Every row gives one point. The points of each table are mixes of a few directions, plus a little noise. Count the directions of each table, and those that both share. Where both have some left over, give the other angles between the two spaces (their principal angles), to ten degrees, smallest first.

First:
[[-1.5  0.0 -5.9]
 [ 0.6  3.9  7.2]
 [-1.8 -0.5 -7.5]
 [ 2.7 -3.4  6.3]]
Second, 6 rows:
[[ 2.8 -5.0  4.8]
 [-3.1  5.0 -6.0]
 [ 0.8  0.9  4.0]
 [-0.9 -3.7 -8.1]
 [-2.5  7.1 -0.7]
 [ 2.9 -4.2  6.0]]
Directions: first 2, second 2, shared 2

First, 6 rows:
[[ 3.4  0.9 -1.9 -3.1]
 [-4.0 -1.1  2.3  3.6]
 [ 6.8  2.0 -3.8 -6.1]
 [ 6.7  1.9 -3.8 -6.1]
 [-6.9 -1.9  3.9  6.2]
 [-6.1 -1.7  3.4  5.6]]
Second, 7 rows:
[[-2.1 -0.6 -1.6 -4.3]
 [-0.8 -0.2 -0.6 -1.7]
 [ 7.6  2.0  5.8 16.0]
 [-2.6 -0.7 -2.0 -5.4]
 [ 2.5  0.6  1.9  5.3]
 [-2.0 -0.5 -1.5 -4.1]
 [-2.7 -0.7 -2.1 -5.7]]
Directions: first 1, second 1, shared 0; angles 70

First, 9 rows:
[[ -1.3  -8.3   1.4  -1.7  -6.2   2.1]
 [  7.1   7.2 -11.5  -2.7   4.0   4.8]
 [ -2.4  -2.1   3.0   0.7  -0.7  -1.4]
 [ -1.4   1.3   2.0   1.1   1.4  -1.9]
 [ -2.6  -3.1  -0.9  -3.1   4.1  -3.4]
 [  3.3   4.9   6.5   8.4  -9.6   5.1]
 [ -1.9  -0.6   3.5   1.3  -0.6  -1.7]
 [  2.8  -1.9  -9.2  -6.1   3.4   1.8]
 [ -3.7   2.0   4.9   1.9   4.0  -5.2]]
Second, 9 rows:
[[  2.1  -1.7   4.0   4.3 -10.2   5.4]
 [ -2.8   2.2  -5.4  -5.8  13.7  -7.3]
 [  2.3  -1.8   4.4   4.8 -11.2   5.9]
 [ -0.2   0.2  -0.4  -0.4   0.9  -0.5]
 [  1.9  -1.5   3.7   3.9  -9.5   5.0]
 [ -0.2   0.2  -0.3  -0.3   0.8  -0.4]
 [ -1.3   1.0  -2.4  -2.6   6.1  -3.3]
 [ -1.5   1.2  -2.9  -3.2   7.4  -3.9]
 [ -0.4   0.3  -0.7  -0.8   1.8  -0.9]]
Directions: first 3, second 1, shared 1

First (10 x 8):
[[ -1.7  -0.5  -3.5  -1.4   0.4  -0.6   2.2   0.9]
 [ -0.8  -1.1   0.8   4.4   0.9   0.3  -2.3   1.3]
 [ -0.3  -1.6   1.8   2.6   0.0   2.3  -0.2   0.0]
 [ -3.6  -2.2  -3.8   7.0   2.8  -1.8  -2.8   4.1]
 [  0.9  -0.8   4.2   3.2  -0.3   2.1  -2.0  -0.5]
 [  3.8   6.1   9.1 -18.2  -7.3  -5.8   0.3  -0.8]
 [ -1.2  -2.9   7.5   5.1  -1.2   2.2  -3.9   2.6]
 [  4.6   6.0 -13.4  -9.8   2.3  -1.8   8.4  -7.8]
 [  1.5   1.5  -1.0   4.3   2.0  -1.9  -4.0  -0.2]
 [ -3.2  -4.5  -1.7   2.9   0.5   5.1   4.4   0.5]]
Second (8 x 8):
[[ -0.2   0.2  -0.4  -0.1  -0.3  -0.2  -0.2   0.1]
 [ -0.4   0.8  -0.9  -0.1  -0.9  -0.3  -0.4  -0.1]
 [  2.8  -4.2   6.7   1.4   5.2   2.1   2.6  -0.1]
 [  1.2  -1.5   2.5   0.5   1.9   0.6   0.9   0.0]
 [  6.3  -9.4  15.3   3.1  11.7   4.3   5.7  -0.1]
 [ -2.8   4.0  -6.7  -1.4  -5.1  -1.9  -2.6   0.1]
 [ -5.1   7.6 -12.2  -2.6  -9.4  -3.5  -4.6   0.1]
 [ -1.8   2.6  -4.4  -0.9  -3.3  -1.1  -1.7   0.1]]
Directions: first 4, second 1, shared 0; angles 50

First:
[[  3.7  -2.3   0.9   0.5   4.8  -6.8  -1.8   0.7  11.9  -6.9   7.2]
 [ -0.7   0.8   0.8  -2.6   2.6   0.1  -5.0   0.9  -1.0   6.9   0.2]
 [  0.1  -5.2   3.8   2.8   3.0   1.2   4.1  -0.6  -1.4  -0.5   0.0]
 [  4.2  -2.7  -3.2   0.6   1.2   2.1   0.4   0.3   4.4   2.6  -1.7]
 [  3.5  -0.4  -0.5   5.9  -2.3  -2.4   1.0   1.2  -3.4   1.5  -2.0]
 [-16.1  12.1   0.4 -10.7  -5.2  -0.3  -0.3  -8.0  -2.3   1.7  -0.3]
 [ -1.1  -0.9   2.3   0.2  -2.6   3.1   2.2   2.8  -6.1 -12.0   1.4]
 [  6.3  -1.5  -4.6   3.5  -1.7   2.9  -0.8   2.5  -1.9   6.3  -4.8]]
Second (10 x 11):
[[  1.8  -4.1   0.8   7.1   2.0   1.6  -1.7   7.1  -2.1  -3.9  -7.1]
 [ -2.6   3.0  -2.8   6.8   4.2   3.3   3.8   6.1   3.6   8.7   4.0]
 [ -0.7  -0.1  -2.2   0.3   1.9  -4.4  -0.6  -1.1  -0.6  -1.3  -3.2]
 [ -0.2   3.4   0.7 -10.0  -3.1  -3.8  -0.4  -9.7  -0.7  -1.8   2.5]
 [  0.3   3.8   0.6   3.9   2.9   3.3   1.9   4.6  -0.6   1.5  -2.3]
 [  2.1  -8.2   1.6  -5.9  -5.5  -4.6  -5.3  -5.9  -2.2  -8.4  -2.0]
 [  1.7  -8.9   0.8  -4.8  -4.9  -5.3  -5.3  -5.4  -1.8  -8.0  -2.2]
 [  3.5   6.4   8.4  -2.6  -3.7  12.9   2.5   2.5  -2.1   0.0   3.0]
 [ -3.5  -0.8  -5.1   0.3   1.4  -4.3   1.2  -2.1   4.1   6.3   5.8]
 [ -2.4   5.3  -2.9   4.9   4.9   1.3   3.7   4.0   2.4   6.9   1.6]]
Directions: first 6, second 4, shared 0; angles 30, 50, 70, 70

First (10 x 12):
[[ -3.5   3.2   1.4   1.9  -2.5  -0.1   4.1  -2.1   4.0  -1.6   0.7   2.6]
 [  2.4  -0.9   1.0  -0.7  -1.5   0.1  -4.4   1.6  -0.7   0.5  -1.0  -0.2]
 [  3.2  -2.6  -3.1  -1.0   5.9   0.1   0.4  -0.5  -4.6   2.6   4.0  -1.7]
 [-11.0  16.1  12.5  -0.3 -10.8   1.1  -7.7  -5.9   6.4  -7.7   6.2  -3.6]
 [ -9.2  -7.5  -7.5  -0.1   3.8  -1.7  16.1   5.7   0.1  -3.8 -16.4  -2.0]
 [  6.0  -2.2  -1.8   1.3   1.8   0.3  -0.1  -0.8  -0.4   3.8   3.8   3.7]
 [  7.1  -2.5   0.4  -0.2  -0.9   0.2  -6.1   1.8  -0.7   3.1   0.6   2.4]
 [ -2.5  -0.5  -0.3  -1.1   0.6  -0.2   0.3   1.3  -1.2  -1.4  -2.4  -2.6]
 [  1.6   0.0  -1.2   0.4   2.5   0.0   1.4  -1.7  -1.4   1.6   3.6   0.5]
 [  5.8  -2.9  -1.0  -0.2   1.2  -0.1  -3.7   1.2  -1.7   2.9   1.2   1.2]]
Second:
[[  5.5  -8.0  -5.3  -2.6   7.1  -0.1  -2.0   4.2  -7.4   3.1  -2.5  -3.8]
 [ -3.3   0.3   0.8  -4.7   3.8   0.5  -6.3   1.9  -7.2  -2.5  -0.2 -10.6]
 [ -8.4   7.7   5.7  -2.2  -2.8   0.6  -4.3  -2.0  -0.2  -5.4   2.1  -6.9]
 [  3.0  -2.6  -1.9   1.0   0.8  -0.2   1.7   0.6   0.4   1.9  -0.7   2.8]
 [ -9.2   9.3   6.7  -1.3  -4.6   0.6  -3.3  -3.1   1.9  -5.8   2.6  -5.2]
 [  1.7   0.3  -0.2   3.1  -2.8  -0.3   4.0  -1.4   4.9   1.4   0.3   6.9]
 [  5.8  -2.3  -2.3   5.7  -3.3  -0.7   7.9  -1.6   7.8   4.1  -0.3  13.3]
 [  4.9  -4.7  -3.4   1.0   2.0  -0.3   2.2   1.4  -0.3   3.1  -1.3   3.5]]
Directions: first 4, second 2, shared 2

First:
[[  5.4   9.6   3.7   5.3  -0.9  -6.8  -1.2  -3.4  -0.8  -8.5  -6.9   0.7
    3.3   2.6]
 [  2.5   4.2  -2.7   0.7   3.6  -3.0   2.8  -2.2  -9.7   3.0  -4.2  -0.7
   -7.3   0.3]
 [ -3.2  -0.7  -4.3 -10.2   0.9   4.9  -6.8   2.9   4.9   8.0   0.7   0.9
   -2.2  -0.6]
 [ -1.0  -3.7   2.5  -5.2  -4.2  10.2   1.7   1.0   4.0  -4.3   3.8   0.7
    7.6   1.6]
 [ -3.9  -0.8  -0.4  -0.6   2.4  -1.7  12.2   3.0  -4.4  -2.3   2.8  -1.9
   -4.0  -2.2]
 [ -5.7  -6.2  -1.0  -4.1   0.1   3.7   4.4   4.3   3.3   1.9   6.1  -0.8
   -0.3  -2.3]
 [  0.3  -5.5   1.6   3.2  -3.4   1.0 -11.5  -0.4   9.8   2.3   2.4   1.4
    6.1  -0.1]
 [  1.4   5.6  -1.5   0.9   3.1  -5.1   3.4  -0.9  -6.3   0.1  -4.1  -0.7
   -5.4  -0.1]
 [  2.7  -7.2  -1.9   8.4   1.0  -1.4  -5.6  -3.9  -4.8   8.6   1.1  -0.2
   -4.2  -0.9]
 [  1.5   4.5   4.2   1.6  -2.5  -1.9   0.6  -0.4   4.1  -8.9  -1.8   0.6
    6.4   1.5]]
Second:
[[  3.9  -2.7   0.3   1.2  -2.6   1.2   2.7   6.0  -2.7  -1.4  -3.0  -4.4
   -0.7   2.1]
 [  4.4   0.6   2.5  -2.3   1.6   4.2   3.2   9.7   4.1   1.5   4.2   1.3
    0.6   0.5]
 [ -8.4   6.0   1.2   0.0  -2.2  -4.9  -8.2  -6.7   0.5   5.1   2.7   4.7
    0.0  -1.3]
 [  9.0  -6.1  -1.4  -4.6   1.1   0.9  -1.5  -5.1  -2.9  -9.0   7.0 -11.3
    4.1   1.4]
 [  2.7   0.9   3.0   0.6  -1.2   3.7   4.8  14.4   2.4   3.6  -1.6   1.9
   -1.7   1.6]
 [ -2.3   5.7  -7.0   2.5   2.8   0.2  -4.1  -8.7   5.5   4.1   3.1   7.9
    6.7  -5.4]
 [ -5.0   3.4   3.0  -0.3  -4.6  -4.2  -6.4  -1.1  -2.2   3.2   1.6  -0.3
   -1.3   1.1]
 [  1.1  -0.5  -8.1   2.5   2.3  -0.4  -1.8 -11.8   0.2  -2.5  -0.4   0.3
    5.7  -3.5]
 [ -0.6  -3.5   4.8   0.2  -1.1   0.4   5.6   7.8  -3.0  -1.1  -6.3  -1.9
   -6.6   3.1]
 [ -4.8  -4.2   1.8  -0.1   4.1  -1.1   5.4  -4.7  -2.1  -3.4  -7.2   1.6
   -6.7   0.2]]
Directions: first 5, second 5, shared 0; angles 50, 50, 60, 90, 90

First:
[[ -2.9   2.3  -3.4  -5.3  -3.2   2.0   8.2  -3.4  -5.1   3.6   0.4  -2.4
    1.6   1.0  -4.4  -0.4   5.3   1.0   1.0   2.9]
 [ -2.0   1.7   4.0  -2.4  -1.9  -1.3  -7.6   2.3   5.3  -5.1   1.9   4.9
    0.2  -5.3  -5.1  -5.0  -4.6  -0.7   1.2  -5.7]
 [  3.2  -2.9  -8.4   2.9   3.0   0.5  14.7  -4.7  -9.4   9.5  -4.0  -9.3
    0.5   9.8   8.1   9.0  10.0   1.1  -1.6  10.0]
 [ -0.4   0.3   1.1  -0.7  -0.3  -1.2  -2.9   1.0   2.3  -2.0   0.5   1.7
    0.3  -1.7  -1.6  -1.7  -1.4  -0.4   0.5  -2.2]
 [ -0.3   0.7  -2.2  -0.4  -0.7   3.4   6.8  -2.4  -5.0   4.3   0.0  -3.1
   -0.2   2.6   0.9   2.1   3.3   1.2  -0.4   4.5]
 [  0.0   0.3   1.4   0.8   0.2   1.2  -1.7   0.7   0.5  -0.6   0.6   0.9
   -0.7  -0.8   0.2  -0.3  -1.8   0.1  -0.3  -0.3]
 [  1.4   0.6   4.1   4.7   0.8   6.9  -2.4   1.3  -1.0   0.9   2.1   0.3
   -3.5  -0.6   4.0   1.2  -5.3   1.5  -2.0   2.3]
 [  1.3  -2.5   3.4   0.3   2.5 -11.8 -15.6   5.4  12.6 -10.2  -1.6   7.0
    2.0  -4.9  -2.4  -5.0  -5.3  -3.8   1.8 -11.3]]
Second:
[[  0.0  -0.4  -1.4  -0.8  -0.1  -5.3  -2.9   0.8   2.4  -1.4  -1.9   1.1
    1.9   0.0  -0.7  -0.9   1.2  -1.9   0.3  -2.0]
 [  0.2   0.8  -1.7   2.4  -1.7  -7.8 -10.0   3.6   3.9  -0.7  -4.3   2.8
    2.6   0.1   2.5  -0.8  -0.6  -4.4  -3.0  -0.3]
 [  1.6  -0.1  10.7   4.9   3.4  19.6   3.7  -0.6  -3.1  -0.5   9.3  -0.6
   -8.9  -3.6   2.4   1.0 -10.9   7.3   0.6   1.3]
 [  3.4  -3.9  -2.8   2.2   4.4  -3.3   4.2  -1.1  -0.7   0.9  -2.2  -3.3
    0.2   3.9   4.3   3.9   3.3   0.1   0.6   0.6]
 [ -1.1   1.7  -7.4  -0.5  -3.5  -9.6  -2.7   0.8  -0.8   4.0  -6.7  -0.5
    5.1   4.0   1.9   1.1   6.6  -5.0  -3.4   3.8]
 [ -1.8   0.9  -1.3  -3.9  -1.6  -2.2   1.5  -1.1   0.5  -0.8  -0.1   0.3
    1.7  -0.9  -4.3  -2.0   2.3  -0.4   1.5  -1.9]
 [  1.6  -4.2  -5.5  -3.2   3.4 -13.4   1.0  -0.8   4.2  -3.3  -4.5  -0.9
    4.5   2.4  -1.7   0.2   6.8  -2.7   3.1  -5.4]
 [ -4.1   6.4  10.2   0.2  -5.1  21.4   1.0  -0.3  -4.9   1.7   9.7   2.3
   -6.8  -6.6  -3.7  -3.4 -10.4   5.7  -1.1   3.4]
 [ -0.4   1.0   8.3   1.4   1.0  13.7   1.5  -0.2  -1.4  -1.6   7.3   1.1
   -5.9  -4.4  -1.3  -1.4  -8.2   5.0   1.1  -0.8]
 [  0.5  -0.4  -2.2   0.2   0.0  -3.5  -0.7   0.2   0.2   0.4  -2.1  -0.4
    1.4   1.3   1.0   0.8   1.9  -1.5  -0.7   0.5]
 [  0.2  -1.5  -7.0  -2.6   0.1  -9.5   3.3  -1.6  -0.4   1.5  -4.7  -2.3
    4.4   3.9  -0.3   1.3   8.0  -2.5   0.5   0.4]]
Directions: first 3, second 4, shared 3

First (10 x 24):
[[  2.4   4.2  -0.3  -4.7  -5.3  -2.8   4.2  12.1   5.9  -0.8  -5.1   3.0
   10.7  -2.8  -0.6   0.4   3.6  -0.1   6.1   5.8  -5.5  -3.0  -0.4  -1.4]
 [  0.6  -5.4  -3.3   2.9  -1.3  -1.4   0.7  -1.3  -4.9  -1.6   4.9  -3.8
   -7.1  -0.6  -0.5   1.0   1.7   2.2  -8.1   0.6   1.1   4.5   2.5   1.7]
 [  0.8   8.6   0.7  -6.6  -4.3  -0.8   3.8   7.0   5.7  -0.2  -5.9   4.9
    8.9  -2.0  -0.3   0.7   1.2  -0.6   8.0   2.4  -3.6  -1.8  -0.3  -1.9]
 [  0.9 -10.8   0.3   7.8   3.0  -1.4  -3.4   3.2   0.7   0.9   4.0  -4.6
    0.3   0.9   0.2  -2.5   3.7  -0.9  -5.8   2.3  -2.4  -4.7  -3.4   0.7]
 [  3.4  -0.8   0.5  -0.8   1.7  -0.2   3.1   1.6  -1.7  -1.8  -3.7  -3.9
    1.8   0.5  -2.2  -0.6  -5.1   0.5   5.5   2.5   1.7   2.1   5.6   0.6]
 [  1.3   6.0   4.4  -2.9   6.2   3.0   1.0  -4.2   1.4   0.5  -7.7   0.2
    4.8   2.4  -1.0  -1.2  -9.5  -1.8  13.5  -2.0   4.2  -1.5   3.0  -0.5]
 [ -6.0  -6.2  -1.2   6.7  -0.8   0.4  -7.9  -2.8   2.0   3.4   9.5   2.9
   -4.6   0.0   4.2  -0.1  10.2  -0.7 -14.4  -3.7  -3.2  -5.3 -10.5  -0.5]
 [  0.6   4.8   2.2  -3.1   2.7   1.9   1.1  -3.8  -0.6  -0.2  -4.3   0.2
    1.0   1.2  -0.3  -0.1  -5.9  -0.3   7.1  -1.6   3.0   1.3   2.4  -0.2]
 [ -4.7   8.3  -4.9  -6.1  -6.0   1.1   1.5 -10.5  -6.8  -1.3   5.2   5.0
  -13.6  -1.7   1.4   5.0   0.2   3.5  -8.6  -6.4   4.5  11.4   2.7   0.8]
 [  0.5  -8.3   1.3   7.0   4.1   0.3  -3.6  -1.2  -0.9   0.7   3.2  -4.1
   -1.7   1.5  -0.1  -1.9   0.5  -0.8  -4.2   0.0   0.0  -2.9  -2.0   0.5]]
Second (9 x 24):
[[  1.3   3.7   2.9  -2.0   5.3   2.5   1.4  -5.9  -1.9  -0.7  -5.4  -2.0
    0.5   2.1  -1.2  -0.8  -9.6  -0.3   9.4  -1.9   4.9   2.0   4.9   0.2]
 [ -7.3  10.2   1.3  -4.0   0.8   4.6  -4.3 -13.7  -0.6   3.0   1.5   8.1
   -6.4   1.2   3.4   1.9  -1.5  -0.7  -1.1  -9.8   4.0   1.3  -4.1  -1.1]
 [ -1.1  -5.6  -0.3   4.9  -1.9  -1.8  -3.5   6.9   4.5   1.7   3.9   1.2
    3.9  -1.1   1.4  -1.0   8.7  -1.1  -6.2   2.3  -5.4  -6.9  -7.4  -1.1]
 [  2.1  -1.1   2.3   1.0   4.0   1.2   0.1  -0.1   0.8  -0.1  -3.0  -2.1
    2.9   1.4  -1.2  -1.5  -4.0  -1.2   5.6   0.8   0.9  -1.8   1.6   0.0]
 [ -5.2   0.2  -5.6  -0.6 -10.1  -2.6  -1.7   2.7   0.3   0.5   9.3   5.9
   -6.0  -3.8   2.8   3.2  13.4   1.8 -16.1  -1.3  -5.1   1.9  -6.4  -0.3]
 [  7.1  -4.8   2.3   1.6   5.5  -0.9   4.0   4.5  -1.1  -2.4  -6.9  -8.1
    5.9   1.9  -4.0  -2.7  -8.6  -0.3  11.0   5.6   1.8  -0.2   7.6   0.8]
 [ -2.6   2.2   0.4  -0.3   0.1   0.9  -2.1  -3.0   0.6   1.2   1.2   2.8
   -1.0   0.0   1.5   0.4   1.3  -0.5  -1.5  -2.7   0.1  -0.9  -2.7  -0.4]
 [  8.5  -5.8  -1.5   0.2   0.0  -3.5   7.8   8.5  -3.7  -4.7  -4.6  -9.6
    2.7  -0.7  -5.3  -0.7  -5.8   2.4   6.0   8.3   0.4   4.9  11.0   1.8]
 [ -3.1   0.6  -1.7  -0.3  -3.7  -0.5  -1.9  -0.1   1.0   1.0   4.0   3.6
   -2.5  -1.4   1.8   1.1   6.0   0.3  -6.8  -1.6  -1.8  -0.4  -4.3  -0.5]]
Directions: first 4, second 3, shared 3

First (10 x 32):
[[  4.3   0.7   5.7  -1.7  -0.9   2.9   1.1   5.0  -3.3  -3.3   0.5   4.8
   -1.9   1.4  -1.2  -1.4  -0.4  -2.1  -0.9   1.6   1.2   0.3  -4.7   1.3
    1.7   1.9   2.0   3.3  -2.8   2.8  -0.2   2.1]
 [-10.9  -2.7 -14.9   4.2   2.3  -7.1  -3.1 -13.7   8.7   8.0  -1.1 -12.7
    4.9  -3.2   2.6   3.7   0.7   5.7   2.1  -4.7  -3.2   0.0  11.7  -3.1
   -4.5  -4.9  -5.4  -8.8   7.2  -7.5   0.9  -5.0]
 [ -7.4   9.7  -6.6   1.1  -2.8  -9.0  -1.7   0.7   1.5  13.0  -4.4   2.6
    5.1  -5.6   8.4   1.0   5.5  -1.9   3.5   2.6   0.3  -6.0   7.9  -5.6
   -1.0  -2.3   0.2   1.8   3.8   2.9  -4.6  -4.5]
 [ -2.5   2.3  -2.4   0.6  -0.6  -2.6  -0.6  -0.4   0.8   3.6  -1.1   0.1
    1.6  -1.6   2.3   0.4   1.4  -0.2   1.0   0.5   0.0  -1.6   2.5  -1.5
   -0.5  -0.8  -0.2   0.0   1.4   0.3  -1.0  -1.4]
 [  3.5   2.7   5.2  -1.7  -1.4   1.7   0.9   6.0  -3.4  -1.4  -0.3   5.9
   -1.4   0.6   0.2  -1.4   0.6  -2.8  -0.5   2.5   1.5  -0.9  -3.9   0.4
    1.8   1.8   2.4   4.1  -2.6   3.6  -1.2   1.4]
 [  9.7   3.2  13.4  -3.9  -2.5   6.1   2.8  13.0  -8.1  -6.6   0.8  12.1
   -4.2   2.7  -2.0  -3.3  -0.3  -5.6  -1.8   4.5   3.1  -0.4 -10.6   2.3
    4.2   4.6   5.1   8.5  -6.6   7.2  -1.2   4.4]
 [  3.5   2.3   5.1  -1.5  -1.3   1.7   1.0   5.6  -3.3  -1.7   0.0   5.4
   -1.2   0.7  -0.1  -1.4   0.4  -2.5  -0.5   2.2   1.2  -0.6  -3.8   0.5
    1.7   1.8   2.1   3.8  -2.4   3.4  -0.8   1.5]
 [  3.7 -13.6   0.8   0.6   4.6   7.7   0.5  -8.0   2.5 -12.2   5.0  -9.8
   -3.9   5.3  -9.1   0.7  -6.4   5.3  -3.3  -5.7  -2.1   7.4  -3.8   5.5
   -0.9   0.5  -2.8  -6.8  -1.0  -7.5   6.3   2.9]
 [ -1.0   2.4  -0.6   0.1  -0.7  -1.8  -0.2   1.1  -0.2   2.8  -1.1   1.6
    0.9  -1.1   1.8   0.0   1.2  -0.9   0.8   1.0   0.3  -1.4   1.1  -1.2
    0.0  -0.2   0.4   1.1   0.5   1.2  -1.1  -0.7]
 [ -2.9  -7.2  -5.8   2.1   3.1   0.5  -1.0  -9.3   4.7  -2.1   1.8  -9.6
    0.2   0.9  -3.0   1.8  -2.6   4.8  -0.5  -4.6  -2.2   3.3   3.3   1.2
   -2.5  -1.9  -3.5  -6.9   2.6  -6.5   3.2  -0.8]]
Second, 11 rows:
[[  2.1   0.9   4.5   0.3  -1.6   3.8   0.8   2.6  -3.9  -3.1  -1.2   4.2
   -0.8  -0.9  -0.8   0.2   1.6  -4.2   0.6   1.2   2.0  -0.2  -5.4   1.1
    2.3   0.1   0.6   4.3  -2.9   4.5   1.1   0.0]
 [  0.3   3.3  -0.8   3.0  -1.3  -5.6   1.5   0.4  -0.1   1.9   2.8   0.1
    0.6  -1.8  -0.3   1.5   2.4   0.5  -1.5   0.5   3.4   1.0   0.9   1.3
    0.1   1.8  -0.9  -3.1   0.0  -1.3  -2.2   2.2]
 [  0.1  -8.0  -2.6   3.1   3.7   6.5   3.0  -7.7   1.3  -4.0  -0.1  -3.3
    0.1   1.3  -3.4   0.6  -0.5   0.5  -0.9  -2.8  -3.1   5.5  -5.4   2.8
    0.4  -2.1  -4.8  -0.4  -1.4  -0.2   3.9  -1.8]
 [  2.8  -4.1   0.8   6.6   0.3   0.3   3.5  -5.1  -1.1  -7.0   5.4  -4.0
   -1.1  -1.0  -7.0   3.9   1.6   0.2  -3.0  -2.7   4.8   6.4  -5.3   6.3
    1.5   1.5  -4.2  -5.6  -2.9  -2.4   2.3   3.5]
 [  0.4   4.8   4.9  -6.4  -4.3  -5.6  -8.4   7.7  -0.2  -1.4   1.9  -3.0
   -2.9   0.9   1.3  -0.1  -4.5   2.6   1.5   0.0   3.9  -7.2  10.0  -3.1
   -2.2   2.9   8.0  -3.3   3.3  -5.4  -1.7   3.6]
 [ -0.5   2.7   6.4   4.5  -6.7   2.5  -3.4  -0.4  -6.8  -8.1  -0.7  -0.9
   -0.9  -6.3  -3.2   6.2   4.5  -7.8   3.2  -1.6  10.0  -2.5  -4.2   2.5
    3.3  -0.8   1.0   1.8  -3.1   4.1   3.9  -0.3]
 [ -7.4  -3.3 -11.1  -6.4   6.6   3.4  -0.8  -4.1   7.7  13.0  -9.0   0.7
    4.3   3.8   9.3  -6.6  -3.3   3.8   3.0   0.9 -15.4  -2.8   6.5  -8.4
   -3.9  -6.2  -1.3   5.8   5.7   1.4  -1.0  -9.2]
 [  2.3  10.8  10.1  -2.1  -9.2  -6.9  -6.8  11.3  -6.2  -3.6   2.5   1.8
   -2.8  -4.0   0.2   3.1   1.2  -3.6   1.8   2.0  11.7  -7.7   4.5  -0.7
    1.3   4.5   8.5  -0.7  -0.5  -0.1  -2.2   5.1]
 [  5.9  -6.2   3.7  -1.2   3.9   8.2   5.0   0.9  -1.3  -5.2   1.0   3.9
   -2.2   4.7  -3.5  -3.3  -2.4   0.0  -2.9   0.5  -4.0   5.5  -9.3   3.2
    1.6   1.1  -1.4   3.4  -3.9   2.1   1.7   1.5]
 [ -0.6  -1.9  -4.5   3.4   2.9  -0.2   4.4  -4.4   1.8   2.9   0.4   0.3
    2.0  -0.2  -0.2  -0.1   1.9   0.8  -1.7  -0.1  -2.5   4.1  -2.5   1.3
    0.1  -1.0  -4.5  -0.6  -0.4   0.6  -0.4  -1.2]
 [ -5.0   1.1 -11.1  -4.4   5.5  -6.6   0.7  -1.1   8.6  15.0  -2.5   0.0
    3.8   3.4   8.0  -5.4  -2.4   7.5  -0.2   2.1 -10.9  -1.6  10.2  -6.6
   -4.8  -1.8  -1.0  -1.2   6.2  -3.6  -5.5  -3.4]]
Directions: first 2, second 5, shared 2
